Every row gives one point. Each copy is the shape, with its points in the same order, turned, moved and blurred by noise. Is it also mirrored, or only turned?

Shape (8 x 3)
[[  6   7 -34]
 [  3  -8   2]
 [ 28  -3  37]
 [-25 -26  37]
 [ -3 -54  11]
 [ -5   9   3]
 [ -5  26 -34]
 [ 33   2  -3]]
Copy 1 (8 x 3)
[[-17 -29 -24]
 [-16  -1   5]
 [-30  42   6]
 [ -3  13  50]
 [-36  -8  45]
 [  0   4  -5]
 [  3 -25 -30]
 [-33   8 -16]]
Copy 1 is: mirrored
Copy 2 (8 x 3)
[[-10   6  24]
 [  4  -2 -12]
 [ 32  23 -40]
 [ 10 -36 -45]
 [ 36 -40 -16]
 [-12   8 -18]
 [-30  12  18]
 [ 18  22   3]]
Copy 2 is: mirrored
Copy 3 (8 x 3)
[[ 15 -16   3]
 [ -3   9  14]
 [-44  16   0]
 [-23  58  30]
 [-19  28  60]
 [ -3  15  -1]
 [ 29 -11  -8]
 [-19 -15  -4]]
Copy 3 is: mirrored
Copy 4 (8 x 3)
[[  4 -25  30]
 [ 13  -9  -6]
 [ 17  32 -18]
 [  8 -12 -53]
 [ 45 -25 -37]
 [ -7  -7  -2]
 [-17 -24  33]
 [ 20  12  17]]
Copy 4 is: mirrored

Shape (8 x 4)
[[ 30   3  17  26]
 [ 16   0  -5  33]
 [ -1  16  -9  41]
 [-26  -2 -30 -46]
 [ 12   9 -10 -25]
 [-11 -20  -5   7]
 [-18  15  19 -11]
 [-21  13  -5   3]]
Copy 1 (8 x 4)
[[-48  13  -8   9]
 [-29  27 -18  -5]
 [-28  20 -28 -26]
 [ 47  -7  23 -16]
 [  0   3  27  -6]
 [  7   9 -19   5]
 [ -5 -32  -2 -10]
 [  1  -7 -12 -24]]
Copy 1 is: only turned
Copy 2 (8 x 4)
[[-37  22   2  -4]
 [-30  10 -18 -11]
 [-28  -4 -16 -32]
 [ 60  -6 -15   3]
 [ 23  26  -5   0]
 [ -3 -13 -13  11]
 [ 12  -5  24 -12]
 [  9 -13  -3 -20]]
Copy 2 is: only turned
Copy 3 (8 x 4)
[[  3   1  12 -39]
 [-10  22  14 -28]
 [-35  22  15 -27]
 [-19  12 -55  35]
 [ -4   4 -40  -8]
 [ -6  12   3  13]
 [-26 -22 -16   1]
 [-35   2 -10   4]]
Copy 3 is: only turned
Copy 4 (8 x 4)
[[ -2  -2 -26 -30]
 [ -7  12 -33  -7]
 [-29   4 -31   4]
 [ 13  23  43  40]
 [  6  25  20  -2]
 [ 17  -2 -15  21]
 [ -6 -19  23   5]
 [-13  -6   7  19]]
Copy 4 is: mirrored

Shape (13 x 8)
[[ 21   2  -7  15  12  -7   0   1]
 [ 45 -25  -4   7  11 -10 -21  -1]
 [ 18 -22  12   1  -8  17   7  -8]
 [-15 -19  -8   5   6  -4 -17  -8]
 [ -8  -7   6 -12 -10 -11  -6  -9]
 [-11  -7  17  -2 -44 -11 -17   5]
 [  3 -20  -3   6   2  -6  -1   7]
 [ 17 -18   4 -25  -6  12  -3   6]
 [ 11   8 -10   6   4 -12   7 -12]
 [  2 -19  49  17  -9  -7   5 -10]
 [-11  35  -5  -4   9  59  -8  -1]
 [-16  -1   1   1  12  -9  -3  13]
 [-18  -9  29 -60   6  32  -4  -7]]
Copy 1 (13 x 8)
[[  0  12   2  27  -2   8   2  11]
 [ 24  28   7  23 -17  20  -9  30]
 [ -8   9  10  12 -25  39   3  -4]
 [ -8  15 -12  -6  -8   3 -17   2]
 [  3  -4   4 -12  -6  12  -5   1]
 [ 25  -5   2 -18   3  29 -13 -28]
 [ -3  23   3   5  -6  12   1  -5]
 [ -5  12  10 -12  -5  41   3  15]
 [  1  -5  -1  17  -7   1  10   3]
 [  7  -5  29  10 -16  29 -29 -24]
 [-43 -22 -37  20  27  45  -1  16]
 [-14   8   5  -3  15   1 -10  -4]
 [-38 -21  18 -43   5  52 -11  24]]
Copy 1 is: only turned
Copy 2 (13 x 8)
[[-10 -15  -9   8   6   2 -32   1]
 [ -1 -16  15   6   9 -13 -59   6]
 [ 32  -4   0   2   0   2 -22 -13]
 [ -1  12   8 -18 -11  17 -24   7]
 [ 11  -1  -1 -22  -1  -8  -4  10]
 [ 20 -19  16 -21 -27 -11   9  17]
 [  0  -1  13  -6  -3   2 -20  -7]
 [ 27   6  14   3  18 -13 -17   2]
 [ -7 -16 -17  -7  12   5 -19   1]
 [ 24 -11 -10  -7 -38 -21 -17 -23]
 [ 26  23 -30  35   2  29   6  28]
 [-13  14   0  -4  -8   3  -4   0]
 [ 49  54 -12 -11  11 -19   5   4]]
Copy 2 is: only turned
Copy 3 (13 x 8)
[[ -5  20  -8 -13   5  11 -15  14]
 [-20  31  12 -35 -19  13 -10  16]
 [ -5 -11   2 -27 -15 -13 -20  13]
 [ 13  -3  13  -6  -4   9  13  15]
 [  6   1   8   6 -15 -11   1   1]
 [ 16   4   8  18 -38 -24  -3  29]
 [ 12   3   2 -14 -13   9  -9  11]
 [-15 -11   3 -10 -33   1 -14  -1]
 [ -2  16   0   0  11   1 -17   3]
 [ 18   7 -15 -29 -18 -41   3  18]
 [-34 -46 -28  17  16   8  -2  29]
 [ 16   1 -14   3  -8  13   7   5]
 [-22 -49  -8   3 -31 -18  21 -23]]
Copy 3 is: mirrored
Copy 4 (13 x 8)
[[ -2  -3  28  -9   7 -13  -5  12]
 [-10 -32  16   2   9 -15   8  33]
 [-10  -4  -3  23  -3 -22  -1   2]
 [ 21   2  -5  -5  -1   4  11   9]
 [ -5  -1  -5  -4  -9  12   3 -10]
 [-26  13 -32  -9   1  16  -8  -1]
 [  4  -4   2  -4  -6  -6  -8  13]
 [ -5 -25  -9   7  -4 -15  -8 -10]
 [ -5   3  28 -13  -4  -7   2  -3]
 [-21  14   2  39  -2  16 -12  12]
 [ 25  11   7  -1  47 -25  -9 -46]
 [ 17   1   8 -11  -1  11 -18   0]
 [ 19 -27 -18  30  -1  10  -5 -57]]
Copy 4 is: only turned

Shape (12 x 9)
[[-30  26   1 -22  27  30  12  27  16]
 [ 14 -24   7  -9  -7  24 -15   9  28]
 [ 39  22 -18  27  10   2 -16 -24  -1]
 [ 33   7 -38  -1   1  11 -22  -7 -25]
 [-30   1  -1 -38  24   3  24  28  14]
 [ 39   6 -33  -2   6  -1   1 -40  -5]
 [-11  18  27 -33   1  19  15   8   7]
 [-11 -15  -5   0  -5  14 -17 -14  40]
 [ 32   3 -20  35 -12  -5  11  -5  -6]
 [-15  19   9 -27   5 -15  -9  24  19]
 [ 52  -3 -13  23  31  -6 -11 -22 -14]
 [-31   2  14  -4  13   6  -2  -2 -14]]
Copy 1 (12 x 9)
[[  6  31  41  19  43  27 -15   2   8]
 [ 45  12  -8  19   6   8  18   5   1]
 [  3 -19  23 -15 -17  21  46 -23 -14]
 [ -3 -31   7   4 -22  40  18  -2  -2]
 [ -7  37  -1  29  50  21 -16  -6   8]
 [-17  -4  -3  -5 -26  31  47  -6  -4]
 [  3  29  10   4  44   4   0  27  -9]
 [ 43  39  -6   3  -4  15  14 -11  -5]
 [ -5 -12   8  15 -25  -8  26 -22 -21]
 [ 11  20  -5  11  46  27  -3  -4 -25]
 [ -4 -31  -1 -12  -8  11  51 -30   9]
 [  1  15   4 -19  26   5 -18  -6   7]]
Copy 1 is: only turned
Copy 2 (12 x 9)
[[ 21 -53   4  -5  24 -12 -25  20   8]
 [-10 -27 -24  -4 -16  -2  -9 -29   9]
 [ 12 -16   6 -50 -41   8  34  -2  -3]
 [  3 -13  18 -27 -42 -31  36  -6   0]
 [ -6 -38   9  20  29   0 -16  27  14]
 [  4 -18  22 -25 -30   4  58  -9  12]
 [  9 -30  -9 -10  43  -5   0   0   3]
 [ -3 -36   2  -6 -16  23 -13 -33  -8]
 [ 20  15   2 -21 -39   9  27   1   9]
 [-19 -18   9 -22  24  -1 -23  10  -2]
 [ -6 -17  -8 -36 -53   5  48  15  -2]
 [ 10 -23  -1   3  11  -2   3  15 -35]]
Copy 2 is: only turned
Copy 3 (12 x 9)
[[ 15  42   6 -23 -24  19  26  -4 -35]
 [  2  36  21  -2   5   8 -35  -5   6]
 [ -8  -8   1  20  31  13  17 -14  34]
 [-23  -5 -27  27  14  14  -4  -9   8]
 [ 24  30  -6 -31 -41  16   5  14 -19]
 [-33 -11 -13   4  11  18   4   1  40]
 [  0  27  20 -20 -34 -14   8  -7 -15]
 [ -2  17  30 -23  19  25 -20   9   0]
 [  3   4  -4  25  28 -10   3  22  35]
 [ 26   4  25  -7 -32  17   2   2 -18]
 [  0  -7 -23  11  25  11   3 -25  53]
 [ 17   3  -4 -29   4 -12   6  -3 -21]]
Copy 3 is: mirrored
Copy 4 (12 x 9)
[[-40  -2   4 -40  -3   3  12 -22 -42]
 [  5   3  27  22  11  -4  18 -31 -14]
 [ 52   0 -27  -6  22  14  -4  -8 -22]
 [ 37  17 -17   5  10  -8 -33   0 -39]
 [-39  14  24 -41 -20 -22  17 -12 -25]
 [ 56  19 -11  -7 -14   5 -17  -7 -20]
 [-33  24  18 -23   0  20   4 -12  -8]
 [ 10 -24  26  10 -13   1   9 -22 -11]
 [ 33   7 -34   0   8 -10   2 -11   6]
 [-20  -7  29 -35  16  -9   4  -7  -7]
 [ 60  21 -19  -1  19   7  12  13 -32]
 [-26  -4   2 -10  -9   7  10  25 -16]]
Copy 4 is: mirrored

Shape (17 x 11)
[[-26 -17  -9   0   5 -19 -12 -19 -22 -41 -17]
 [-11  -9 -15  15  -2   0 -10  12 -14 -13 -19]
 [ 15  -4  -8  17 -31  20 -23 -27   5  15 -23]
 [-10 -12 -13  27 -31  -1 -31  -9  -1 -27 -24]
 [ -9 -23 -16  16  -4 -18  -1 -20  11 -27 -19]
 [  7 -10 -21  28 -15 -14  -4 -21 -16  10 -15]
 [ -8 -10 -27  21 -10  20 -22 -20  -5   4   2]
 [ 19  18  33   2  30 -12 -24  24 -12   0  29]
 [  4  -5  19 -25  17 -12  -5  22 -17   7  -6]
 [ 11   7 -13  25  -1   4 -21 -20  -2   1 -28]
 [ 21  -5 -21 -24  16   2 -36  29   5 -32   7]
 [-29  -5   3  11  -4 -10  23   6 -31 -25  -3]
 [-13   5  13  -3  13  -5  14  -8 -14 -46   1]
 [ 22  23   1 -25  -8 -23 -17  11 -21  17  14]
 [-17  32  13  -3  20 -16   9  27   0  -7   9]
 [-13  -2 -13   5  -3  -3 -37 -19  10   8 -19]
 [ 11 -25  -7 -16  -6  -4 -27  34  10 -23  26]]
Copy 1 (17 x 11)
[[-52 -20 -22 -20 -20  -9  -2  12   2   3  -4]
 [-21 -16  -2  -7   9   2  -1  19 -12 -15  -2]
 [ -6   9  28 -16  31 -15  10  13  -2  26  13]
 [-27 -33   9 -25  14 -12   9  27 -14  18  -9]
 [-35 -27 -15 -10   6  11   9  11   6  16  11]
 [-17  -7  20   5   9  -3  13  25  20   7   5]
 [-28  -7  12   7  30 -20  -2   4  -5  10  -6]
 [ 39  -2 -26  -3  -7 -16 -44 -14   9 -14 -14]
 [ 15  11 -29 -10 -14  -7  -8  -4  -4 -28  13]
 [-18  -7  23 -21  18   4  -8  10   9   6   7]
 [  1  -5 -36 -38  24   0   0 -19  -7 -21 -30]
 [-32  -4 -21  14 -30   6 -11  25 -17  -7 -12]
 [-31   1 -38 -13 -24  10 -30   8  -9  10 -11]
 [ 28  15   3  -5 -20 -13   8 -16  12 -15 -20]
 [  7  -7 -14   7 -26  20 -31 -13 -18 -15  -6]
 [-19 -18  17 -18  13 -13   5 -16  -1   4  17]
 [ 19 -17 -45 -12  18 -13  14 -11 -15  -4 -24]]
Copy 1 is: mirrored
Copy 2 (17 x 11)
[[-17 -23  -7   7  12 -13  35 -11 -35  20 -22]
 [  0 -24   9   4  15 -17  15 -23   3  17  -7]
 [ 16 -19  12  -6 -27 -31 -31  -2  -3  13 -20]
 [ 14 -31  29   6  -1 -36   7 -22 -20  29 -27]
 [  1 -24  -1  15  22 -31   6  -4 -33  10  -8]
 [ 17 -32 -10  18  -8 -28  -4   2   8   5 -19]
 [ 20 -18   1   7 -10  -7  -7 -33  -8   7 -33]
 [ -4  30  15 -26  31   8  15  23  34  -5 -30]
 [ -2  10  -1 -29  19  -5  23   8  20   4  15]
 [ -3 -32   8  -4  -5 -20 -16   4  -1  10 -20]
 [-11   4  22 -42  19 -27  24 -42   2 -15 -20]
 [-11  -1  -2  32  17  -4  34  -6   5  24   5]
 [-37  10  10  12  18  -4  22  -7 -18   9 -12]
 [  0   8  13 -21 -12 -15  31  20  38 -18  -6]
 [-12   5  28  10  28  17  26   7  18 -16   8]
 [ 20 -30  14 -16  -7  -5  -1  -3 -20  -1 -13]
 [ 17  17  26 -23  30 -37  32 -29   1 -12 -20]]
Copy 2 is: only turned
Copy 3 (17 x 11)
[[-32 -11   3 -17   5 -26  -7 -32 -21  -2  18]
 [ -9 -13  -2   8   4 -16 -16 -13   2 -17  15]
 [ 40  -3   9   8 -46 -12   0  -7   4  -5  20]
 [ 10 -31   3  -3 -23 -24   0 -21 -11 -16  34]
 [-11 -20   4 -34  -4 -22   5  -6  -1  -8  23]
 [ 16  -7  14  -8 -12 -17 -29   0  -2  15  20]
 [ -1 -15  19   6 -36 -16 -12   3 -23  -6   3]
 [ 20  37 -26  -7  18  17 -39 -26 -17 -23 -22]
 [ -5  38 -24   7  15   0 -13 -14   6 -13   0]
 [ 18   0  23 -10 -24 -21 -24 -13   8 -15  16]
 [  5  17  -4   5  26 -27   1  -3 -26 -60  -3]
 [-25 -21   1   6  28   2 -15 -26   1  17   7]
 [-18  -5   6 -17  28  -8   5 -41  -2  -4  -8]
 [ 18  52  -3  16  11  16 -20  -2 -25 -11  14]
 [-19  18   2   1  25  34 -25 -19   7 -25  -7]
 [  1   6   4  -8 -42 -14 -15  -6 -11 -23  17]
 [ 10  -4 -32  10  17 -10   3   5 -32 -42   9]]
Copy 3 is: mirrored
Copy 4 (17 x 11)
[[ 14   0  -7  49   2 -19  -1  30 -25   3  -9]
 [  2  -9  16  22  -8 -21  -1  13  -8 -16  -3]
 [ -7 -31  17   6  31 -40 -11  -1  23  13   5]
 [ 20 -16  21  34  10 -48  -2   4  -4  -6 -12]
 [ 16   0  -8  43  -2 -38   8  18   6   2  11]
 [-19 -13   9  17  -6 -38   8  16  13  19   3]
 [  2   1  28   4  15 -26  -5  21  17   4  -3]
 [  6   0  24  -1  -8  47  28 -23 -18  18  -7]
 [-17  -9 -11  12   0  25  14 -12 -20 -11  -6]
 [ -5 -24  24  22   5 -27  -3   3   5  19  19]
 [ 29  -2   8  -7  20  -4  31  -3 -32 -23  12]
 [  5   2 -10  27 -36  -6 -10  22  -8  -6 -21]
 [ 29  -7 -18  28 -17  13  -8  17 -21   8  -4]
 [-25  -4   0 -19   4   3  16 -21 -30  22 -16]
 [  7  17  -1   8 -32  23  -8 -23 -22   0   5]
 [ -6   5  15  28  29 -25  -8  -3   1   6   6]
 [ 30   3   0  -7  12  -2  38  -9 -12 -26 -13]]
Copy 4 is: mirrored
